Each point is reached from the start by the listed moves, each made 0, 1 or 2 times, or once backwards (-1), plus a little noise. Is the number of moves made odd or even? Then give how often each move was made.

Moves:
(1): .22 -.08 -.04 .20
(2): .07 .05 -.37 -.03
(3): .20 .09 -.07 .10
Start: .01 .00 -.01 .08
Points:
.86 .02 -.23 .67 => even (2, 0, 2)
-.02 -.22 .40 .19 => odd (1, -1, -1)
.12 .22 .24 .10 => even (-1, -1, 2)
.78 .20 -.94 .41 => odd (1, 2, 2)
.50 .05 -.50 .36 => odd (1, 1, 1)

Moves:
(1): -.05 -.07 .19 -.10 .02 .02 -.03 -.06 .01 -.25 -.01 .06
(2): -.12 .09 .14 .01 .24 -.13 -.26 .17 -.04 .14 -.07 .31
(3): -.16 .09 .22 -.09 .06 .02 .03 -.07 -.02 -.05 .00 -.08
(4): .08 .21 -.25 .13 .18 .08 -.11 -.05 .07 -.11 -.05 .06
(5): .15 -.19 -.05 .13 .05 -.16 .10 .04 .12 .13 -.21 -.15
(6): .07 -.06 .06 -.12 .12 -.15 .14 -.17 -.09 .16 .20 -.11
(7): .08 .07 -.03 -.18 -.04 .06 .16 -.03 .06 -.14 .10 -.09
(8): -.07 -.10 .00 -.02 .00 .19 .13 .11 -.16 .16 .04 .09
(9): -.16 -.06 -.08 -.13 -.01 .09 -.02 .03 .09 -.03 .15 -.06
Start: -.17 -.18 -.06 -.09 -.03 .08 .08 .18 .18 .07 -.17 .03
Points:
.35 -.63 -.60 .02 .42 -.39 .40 -.04 .41 .56 -.09 -.42 => odd (0, 0, -1, 1, 2, 2, 0, 0, 1)
.26 -.54 -.60 .57 .24 -.24 -.02 .33 .44 .43 -.75 -.04 => odd (0, 0, -1, 1, 2, 0, -1, 0, 0)
-.49 -.90 .43 -.35 .45 -.60 .22 .14 .23 .94 -.01 -.35 => even (0, 1, 1, -1, 2, 2, -1, 0, 2)

Moves:
(1): .01 -.02 .05 -.11 .06 .09 .11 -.04 -.08 .07 -.03 -.02 -.07 .06 .08 -.09
 .05 .07 .08 .05 .05
(2): .02 .00 -.06 .03 .05 .00 -.04 .02 -.09 -.05 -.10 .19 -.04 -.07 .06 -.03
 .00 -.08 -.06 -.05 -.13
(3): -.10 -.04 -.07 -.05 .04 .04 .11 -.03 -.01 -.03 -.02 -.02 .02 -.06 .02
 .00 .04 .00 -.08 -.11 .08
(4): -.03 .05 -.01 .05 .05 -.01 .11 .01 .01 .09 .01 .08 -.04 .09 -.10 .00
 -.10 -.21 -.21 -.03 .02
(5): .02 -.05 .07 -.02 .12 .02 -.01 -.03 -.02 .08 .14 .02 -.02 -.02 .07 -.04
 .03 -.02 -.05 -.02 .01
(6): -.04 .09 .05 .07 .00 .03 .03 -.06 .04 .04 -.07 .12 .07 .10 -.17 -.07 .02
 .10 .12 .07 .04
(7): .03 -.05 -.05 .02 -.02 .07 .02 -.01 .04 .01 -.04 -.05 .00 -.04 -.10 -.05
 .04 .04 .00 -.02 -.12
(8): -.13 .05 -.04 .03 -.04 .03 -.06 .06 .00 .06 .02 -.05 .01 -.07 .01 -.02
 .08 .05 -.10 .06 .01
(9): -.02 .01 -.01 .06 -.04 .08 -.07 .01 .13 .11 .01 -.15 -.05 .05 -.05 .03
 -.03 .03 -.03 -.11 .09
(10): .01 -.07 -.04 .03 -.09 -.09 -.05 -.05 -.03 .03 -.02 .05 -.01 -.07 .03
 -.04 .06 .01 -.04 .02 .00
(11): .22 .23 .07 .11 -.10 -.07 -.05 .00 -.13 -.05 -.05 .01 .13 -.05 -.02 -.03
 -.03 -.16 .02 .04 .09
(12): -.01 -.02 .01 -.10 -.08 -.02 -.01 .08 .18 .00 .16 .08 -.02 .01 .00 -.09
 .01 -.11 -.16 .01 -.09
(13): .07 .03 .07 .05 -.02 -.04 -.07 .09 .07 .06 -.01 -.05 -.05 .04 -.03 .03
 .07 .08 -.06 .08 .03
(14): .02 .04 .10 -.04 .12 -.05 .05 -.02 .04 .07 -.05 -.07 .06 .02 .11 -.06
 .12 -.10 .06 -.02 -.01
(15): -.05 -.05 .00 .00 .08 .11 -.07 -.01 -.02 -.02 -.03 -.01 .15 -.01 -.05
 -.03 -.01 -.07 .00 .06 .13
(16): .05 .08 -.01 -.05 .10 -.03 .02 -.05 .07 .00 -.06 .02 .15 .09 .03 -.08
 -.05 -.02 -.04 .00 -.08
(17): .03 .03 .04 .03 -.02 -.04 .01 -.05 .01 -.03 -.02 .09 -.03 -.01 .06 .09
 -.03 -.04 -.05 .06 -.07
(18): .00 -.07 -.10 .19 -.15 -.02 .07 .01 -.02 -.05 .02 .07 -.05 -.05 .02 -.04
 -.04 .06 .06 -.02 .06
Start: -.05 -.01 .08 .09 .04 -.19 .10 -.11 -.11 .09 .03 -.08 .11 -.04 .08 -.15
 .06 -.03 .06 .04 -.03
Points:
-.21 .39 .04 .03 .56 -.07 .44 -.18 .01 .14 .19 .71 .67 -.03 .34 -.84
 -.01 -.94 -.66 -.22 -.03 => even (0, 2, 2, 1, 2, 1, -1, 1, 0, -1, 1, 2, -1, 1, 1, 2, 0, 1)
.05 .13 .27 .11 .38 .09 .00 -.28 .46 .52 .34 -.45 .25 .25 -.26 -.09 -.21
 -.34 -.29 -.20 -.28 => odd (-1, -1, -1, 1, 2, 0, 2, 0, 2, -1, 0, 0, -1, 0, 0, 1, 1, -1)
-.41 -.10 -.12 .69 -.30 .02 .29 -.06 -.10 .91 .28 .51 -.57 -.02 -.07
 -.82 .31 .03 -.44 -.12 .22 => even (2, 2, 0, 2, 2, 2, 0, 2, 2, 2, 0, 1, 0, 0, -1, -1, -1, 2)
-.47 .15 .21 -.45 .50 -.19 .43 -.16 .01 .53 -.30 .22 .20 .20 .31 -.73
 .55 -.21 -.25 .37 -.42 => even (2, 1, 0, 1, -1, 1, 0, 2, -1, 1, -1, 1, 0, 2, 0, 1, 0, -1)
.30 .15 .08 .79 .10 -.17 .04 -.15 -.69 .13 -.41 .25 .33 -.49 .09 -.26
 .33 -.61 -.31 .02 .44 => odd (0, 2, 2, 1, 1, 0, 1, 0, 0, 1, 2, -1, 2, 1, 2, -1, 1, 1)
-.30 -.15 -.39 .60 -.52 .25 .06 -.06 .16 .00 -.25 .27 -.09 -.31 -.07
 -.28 .16 .39 -.17 -.04 .08 => even (1, 2, 2, -1, -1, 1, 1, 1, 2, 0, 0, 1, 1, -1, 1, 0, 2, 2)
-.26 .12 -.40 .68 -.40 .35 -.10 -.05 .29 .19 .46 -.07 .77 -.41 -.48 -.84
 .00 -.32 -.53 -.28 .45 => even (-1, 0, 2, 0, 2, 1, 2, 2, 2, 0, 2, 2, -1, -1, 2, 1, -1, 2)
-.36 .33 .27 .14 .56 -.14 .35 -.16 .29 .74 .18 .22 .23 .12 .22 -.54 .28
 -.69 -.83 -.09 -.12 => odd (0, 1, 1, 2, 2, 1, 0, 2, 1, 0, 0, 1, 0, 2, 0, 1, 1, 0)

Moves:
(1): .01 .07 -.03 -.06 .02 -.05 .08 .03 -.02 .03 -.03 .03 .01 -.05 -.01 .04
 .06 .04 .08 .04 -.04 .07 .00 -.11 -.08
(2): .01 -.04 -.02 .07 .01 .01 .01 -.01 .00 -.04 .00 .03 .04 .03 -.06 .11 .02
 -.04 .09 .01 .12 -.07 -.06 -.01 .02
(3): .11 -.07 .07 .05 -.04 -.03 -.01 -.02 .01 .03 .06 .02 .06 .01 -.07 .08
 .01 -.01 -.01 -.07 -.05 -.04 -.03 -.05 .02
(4): .06 .02 .04 .00 .08 -.12 -.03 .04 .06 -.10 -.06 -.07 -.04 -.02 -.02 .01
 .06 -.04 -.12 .00 -.01 -.12 -.06 -.01 .04
(5): -.09 -.05 .03 -.09 .00 .06 -.05 .07 -.06 -.08 .01 .01 .00 .03 -.05 -.01
 .00 -.08 .07 .00 .01 -.02 -.11 -.02 -.01
(6): .00 .03 .03 -.01 -.03 .02 -.10 -.17 -.02 -.05 .14 .15 .00 -.02 .00 .08
 -.03 .05 .02 -.05 -.09 -.07 -.02 .08 .19
(7): -.01 -.01 -.03 -.04 -.01 -.05 .06 -.11 -.05 -.07 .06 .01 .02 .00 -.02
 -.07 .05 -.01 .01 .00 .00 -.04 -.01 -.06 -.06
(8): .03 .09 -.06 -.05 -.01 -.06 .09 .09 .03 .08 .03 .00 .01 .01 -.02 -.05
 .09 -.01 -.01 .00 .04 -.10 -.05 .01 .08
(9): .04 .00 .02 -.06 -.03 .05 .03 -.06 -.01 .05 .00 -.04 .00 -.02 .04 .11
 -.08 -.05 -.10 .07 -.06 .02 .02 .01 -.05
(10): -.12 -.04 .08 -.03 -.11 -.15 -.09 -.05 .03 -.06 -.06 -.15 .09 -.01 .05
 .03 .02 .11 .14 -.07 .12 -.02 -.11 -.11 .03
(11): -.06 -.05 .04 -.05 .05 .02 .01 -.06 .12 .02 .03 -.06 -.02 -.04 -.07 .06
 -.08 .00 -.05 -.11 .02 .04 -.02 .02 -.05
(12): .08 .08 -.06 -.01 -.08 -.05 .09 .11 -.08 -.13 -.15 .04 .02 -.08 -.09 .00
 .01 -.11 -.03 -.06 -.11 -.01 .05 .05 .05
(13): .08 -.07 -.05 -.05 .04 -.01 .04 -.01 .00 .05 -.01 .01 -.09 -.03 .00 -.01
 .00 .08 .01 .01 -.06 .09 -.05 .02 .02
(14): .03 -.11 -.04 -.02 .12 .00 -.10 -.03 -.03 .04 .01 -.01 .13 .05 -.08 .10
 -.06 -.14 .00 .04 .16 .11 -.10 -.08 .09
(15): -.07 .04 -.04 -.02 -.03 .09 .24 .11 .18 -.01 .16 -.10 -.03 -.04 -.01
 -.04 .01 -.11 .00 .06 -.02 .07 -.07 -.05 .07
(16): -.01 .13 .05 -.08 -.05 -.07 -.02 .01 -.04 .03 -.07 -.02 -.09 .07 .01
 -.01 -.03 -.05 .04 .07 .09 -.08 -.02 .04 .02
(17): -.10 .01 -.03 -.01 .02 -.04 .14 .03 -.01 -.08 .09 .06 -.07 .10 .08 -.04
 .14 .01 -.14 -.03 .03 .18 .06 .00 -.06
(18): -.02 -.05 .09 -.08 .04 .06 .05 .01 .07 -.05 -.09 .00 .04 -.01 .03 -.03
 .02 -.04 .01 .03 -.03 .07 .05 -.02 -.02
(19): .02 -.03 .04 .02 .11 -.08 .02 -.09 .00 .06 -.02 -.08 -.01 .03 .16 -.09
 .06 -.02 .10 -.08 -.01 -.04 -.03 .11 -.14
(20): .00 -.04 .09 -.01 .13 -.02 -.07 -.07 -.05 -.11 .14 -.09 -.02 .02 .02
 -.03 .00 .10 -.08 -.02 .00 .06 -.04 .22 -.08
(21): -.19 .07 .01 -.03 .06 -.10 .02 -.09 -.11 -.04 -.06 -.05 .11 .14 -.08 .05
 .09 .00 .05 .06 .04 -.01 .03 -.06 -.02
(22): -.09 .06 .02 .02 .01 -.03 .01 -.04 -.03 .04 -.07 .09 .04 -.07 -.07 -.08
 .02 .02 .02 .09 .01 .06 -.13 .04 -.01
(23): .05 .11 -.09 .01 -.09 .09 -.02 .13 .01 -.04 -.12 -.03 .05 .13 -.07 -.02
 .05 .07 -.05 .04 .04 .09 -.04 -.07 .14
(24): .02 -.01 .05 -.05 .02 -.01 .05 .04 -.09 -.07 .00 -.01 .00 .04 .00 -.02
 -.02 .06 -.02 -.07 .07 .01 .00 -.09 .02
Start: -.09 .06 -.07 -.06 -.06 .09 .06 -.05 -.01 .12 .06 -.07 .02 .00 .14 .01
 .03 .04 .08 .10 .07 .03 .00 .12 -.03
Points:
-.11 .41 .28 -.67 -.14 .02 .02 -.33 -.25 -.18 -.64 .15 .34 .24 -.77 .69
 .05 -.19 .40 .49 -.06 -.06 -.82 -.03 .63 => odd (1, 2, 2, 1, 2, 2, 0, 0, 2, 0, 1, 1, 2, 0, 0, 2, -1, 2, 0, 0, 2, 2, 2, 0)
.31 -.03 -.18 -.05 -.24 .27 .30 .32 -.11 -.29 -.62 -.09 -.02 .03 -.42
 .37 -.15 -.05 -.60 -.26 -.41 .08 .52 -.14 -.03 => odd (-1, 0, 1, 1, 0, -1, 0, -1, 1, -1, 2, 2, 1, -1, -1, -1, 0, 0, -1, -1, 1, -1, 1, 1)
-.13 -.15 -.06 -.40 -.32 .71 .16 .20 -.42 -.31 -.60 -.11 .35 .41 -.62
 .30 -.21 .05 -.04 -.15 -.17 .23 .32 -.50 -.05 => even (-1, 0, 1, -1, 2, -1, 1, -1, 1, -1, 2, 1, 1, -1, -1, -1, -1, 1, -1, -1, 2, -1, 2, 2)
-.40 .31 .57 -.75 .16 -.62 .50 -.22 .01 -.02 -.05 -.45 -.13 .13 .08 .05
 .39 .26 .13 -.08 .11 .11 -.45 .11 -.50 => even (2, 0, 2, 1, 1, 0, 0, 1, 1, 1, 2, 0, 1, -1, 0, 2, 1, 1, 1, 1, 1, 1, 0, 1)
.06 .65 -.12 .16 -.30 -.39 .65 .13 -.28 -.19 -.27 .23 .10 -.29 -.20 .25
 .42 .02 -.11 .10 -.07 -.04 -.06 .03 -.16 => odd (2, 2, 1, 1, -1, 0, 0, 0, 1, 0, 0, 2, -1, -1, 0, 0, 1, -1, 0, 0, 0, 2, 0, 1)
-.40 .48 .11 -.51 .26 -.07 .64 -.06 .24 -.42 .47 -.11 -.20 .12 .44 -.61
 .55 -.01 .22 .09 .27 .05 -.59 -.15 .10 => odd (2, 0, -1, 2, 1, 2, 2, 0, -1, 0, 0, -1, -1, 0, 2, 1, 1, 1, 2, 0, -1, 1, 1, 2)
.46 .51 -.19 -.19 .07 -.04 .20 -.18 .03 .23 -.06 -.01 -.18 -.11 .02 .06
 .09 -.17 .48 .07 .04 -.38 -.30 .67 -.07 => odd (2, 2, 0, 0, 0, 1, 1, 1, 0, -1, 1, 1, 0, 0, 0, 2, -1, 0, 2, 1, -1, 0, 1, -1)
-.47 -.02 .20 -.11 .59 -.64 -.28 -.32 -.17 -.51 .23 -.56 .63 .35 -.72
 .79 .21 .10 .10 -.10 .91 .01 -.63 -.33 .09 => odd (2, 2, 1, 2, 0, 0, 0, 0, -1, 1, 2, 0, -1, 2, 0, 0, 0, -1, -1, 2, 2, 0, 0, 1)
.01 -.04 -.30 -.36 -.38 .64 .94 .15 .28 -.42 .62 .08 -.56 -.28 .58 -.20
 .05 -.02 -.66 .23 -.74 .74 .39 .21 .14 => even (-1, -1, -1, 0, 0, 1, 1, -1, 2, 0, -1, 1, 2, -1, 2, -1, 2, 1, -1, 0, -1, -1, 0, 0)
-.08 .23 -.11 .07 -.47 -.64 .05 -.25 -.03 -.21 -.39 .10 -.01 .05 -.06
 -.05 .25 .00 .11 -.26 .50 .15 -.61 .06 .48 => odd (-1, 1, 1, 1, -1, 1, 1, -1, -1, 2, 1, 2, 1, 1, 0, 2, 2, -1, 1, -1, -1, 2, 1, 0)
-.40 -.23 .15 -.49 .20 -.60 .55 -.33 -.17 .34 -.51 .04 .40 .07 -.19 .04
 .31 -.40 .80 .15 .60 .57 -.47 -.37 -.37 => even (1, 1, 2, -1, 0, -1, 1, 0, -1, 1, 1, 1, 2, 2, 0, 2, 1, 2, 1, -1, 1, 2, -1, 0)

Moves:
(1): .08 .08 -.07 -.06 .03 -.05 -.06 .04 .06 -.07 .18 .01 .00 -.01 .01 -.05
 -.09 -.07 .08 .03 .01 -.11 .11 .00
(2): .10 .00 -.08 .21 -.16 .01 .04 -.01 -.03 .04 -.03 .06 .07 .08 -.15 .01
 .09 .08 .10 .03 .02 -.01 -.04 .06
(3): -.04 -.19 -.10 -.09 .08 -.14 .07 .26 -.11 .02 .02 -.06 .16 -.03 .03 .05
 -.01 -.06 .02 -.01 -.01 .04 -.11 -.11
(4): -.04 -.10 -.11 .09 -.09 -.06 .02 .04 .06 .03 .03 -.04 .04 .00 .03 .01
 -.04 .03 -.10 .02 -.04 .02 .10 -.11
(5): -.02 .03 -.02 -.19 .10 .05 .03 .16 -.05 .00 .02 -.02 -.13 -.12 .04 .01
 .04 -.16 -.05 .02 -.11 -.06 -.15 .06
(6): .01 .06 .01 .02 .04 .06 -.01 .06 .08 .00 .02 -.01 -.08 -.07 .03 .04 .00
 -.04 .11 -.09 -.04 .03 -.04 .00
(7): .01 .02 .02 .12 .01 -.04 -.06 -.09 .15 -.09 .02 .04 -.06 .03 .10 -.02
 .07 -.09 .06 .12 -.07 .14 -.04 .06
(8): .07 -.03 .08 -.01 .11 .04 .07 .01 .13 .12 .09 .03 .10 .00 -.03 -.09 -.05
 .04 -.03 -.10 .04 -.05 .02 -.04
(9): -.09 .10 -.05 .04 .07 .08 -.15 -.09 -.06 -.06 -.05 .01 -.13 -.06 -.04
 -.09 .02 .05 .13 -.08 -.01 -.19 -.02 .03
(10): -.16 .13 -.14 .02 .13 -.02 -.04 .15 -.08 -.19 -.07 -.01 -.07 .08 -.02
 .07 -.05 -.11 .07 -.03 -.11 -.05 -.14 -.04
(11): .26 .18 -.02 -.09 .13 -.04 -.09 -.23 .15 .20 .06 .00 -.02 .02 -.10 .07
 -.06 .09 .02 .05 -.01 -.02 .08 -.11
(12): .01 -.10 .00 .01 .03 -.09 .11 .03 .01 -.01 -.04 -.06 .09 .05 .03 .21 .01
 -.03 .01 -.02 .02 -.06 -.03 -.02
(13): .05 .05 -.13 .13 .11 -.11 .10 .02 -.04 .05 -.02 -.03 .07 -.15 .10 .05
 -.05 .04 -.10 .04 .08 .01 -.02 -.11
(14): .03 -.02 -.07 -.05 -.07 .01 .03 -.01 .04 -.10 .01 .01 -.22 .08 -.03 .08
 .07 .15 .02 .15 -.02 .12 .05 .09
(15): .00 -.13 .14 -.13 -.05 .06 .14 -.02 -.06 -.07 .09 .02 .16 -.07 .14 .02
 .01 -.03 -.10 .08 -.14 -.04 -.04 -.07
(16): -.03 .21 .00 -.01 -.02 .02 -.07 -.08 .15 .01 .12 .06 -.02 .06 -.09 -.04
 .12 .05 -.01 .04 .12 .07 .01 -.05
(17): -.07 -.15 -.07 .25 .04 .04 -.07 .28 .10 -.09 -.03 -.12 .05 .04 .16 .14
 .01 -.09 -.05 .29 .00 .16 -.01 -.03
(18): .04 .04 .07 -.09 .01 -.08 .05 .08 -.01 .09 -.01 .09 .01 .02 -.02 -.09
 -.05 .04 .06 -.03 .06 -.13 -.07 -.10
(19): -.13 -.02 -.07 .03 .06 -.03 .07 .08 -.03 .12 .15 -.01 .06 .00 .13 .12
 -.11 -.03 .01 .10 .02 -.01 .01 -.03
(20): .02 .05 -.03 -.13 .03 .07 .03 .03 .13 .03 .01 -.07 .03 -.02 .05 -.07
 -.03 -.11 .05 -.04 -.03 .01 -.09 -.01
(21): -.24 .00 -.03 .00 -.05 -.06 -.07 .17 .00 -.04 -.05 -.13 -.02 -.05 .02
 .03 -.04 .07 -.06 .13 -.07 .10 .01 .12
(22): .04 -.01 -.08 .05 -.06 -.04 -.13 -.03 .05 -.12 .17 -.02 -.02 .05 -.06
 .05 -.07 -.04 -.07 .02 .06 .01 -.18 -.03
(23): -.09 .02 -.08 -.05 .15 .04 .03 .22 .16 -.04 .07 .02 -.12 -.10 -.04 .06
 -.09 -.12 .11 .18 .04 .11 -.09 -.06
(24): .02 -.04 .12 -.20 .07 .11 -.02 -.13 -.10 .08 -.20 .20 .09 -.13 .10 -.04
 .00 .11 -.06 -.36 .00 -.24 .02 .04
Start: -.10 -.04 .15 .20 -.06 .10 .07 -.11 .00 -.11 .02 -.06 .22 .14 -.25 -.09
 .03 -.16 .07 .05 -.05 -.12 -.14 .07
Points:
-.70 .55 -.94 .17 .07 -.39 -.60 .26 -.04 -.46 .26 .11 -.65 -.34 -.76
 -.09 -.39 .72 .24 .27 .53 -.26 -.23 -.14 => odd (1, 0, 1, 1, -1, 0, -1, -1, 2, 0, 0, -1, 2, 2, -1, 1, -1, 1, 0, -1, 2, 2, 2, 1)
.28 -.09 -.02 -.24 -.46 .00 .38 .19 -.37 -.57 .64 .34 -.20 .23 -.50 -.28
 .47 -.17 .89 .60 -.61 -.26 -.24 .13 => odd (2, 2, 2, 0, 1, 1, 1, -1, 1, 0, 0, -1, -1, 2, 2, 0, -1, 1, 0, -1, -1, -1, 0, -1)
-.86 -.33 -.14 .71 .50 .12 .20 .94 .00 -.27 -.75 .08 .81 -.10 .05 -.03
 -.18 .18 -.48 -.19 .29 -.28 -.42 -.46 => odd (-1, 0, 0, 1, -1, -1, -1, 2, 0, 2, -1, 0, 2, 0, 0, 1, 2, 1, -1, 0, 1, 0, 1, 2)
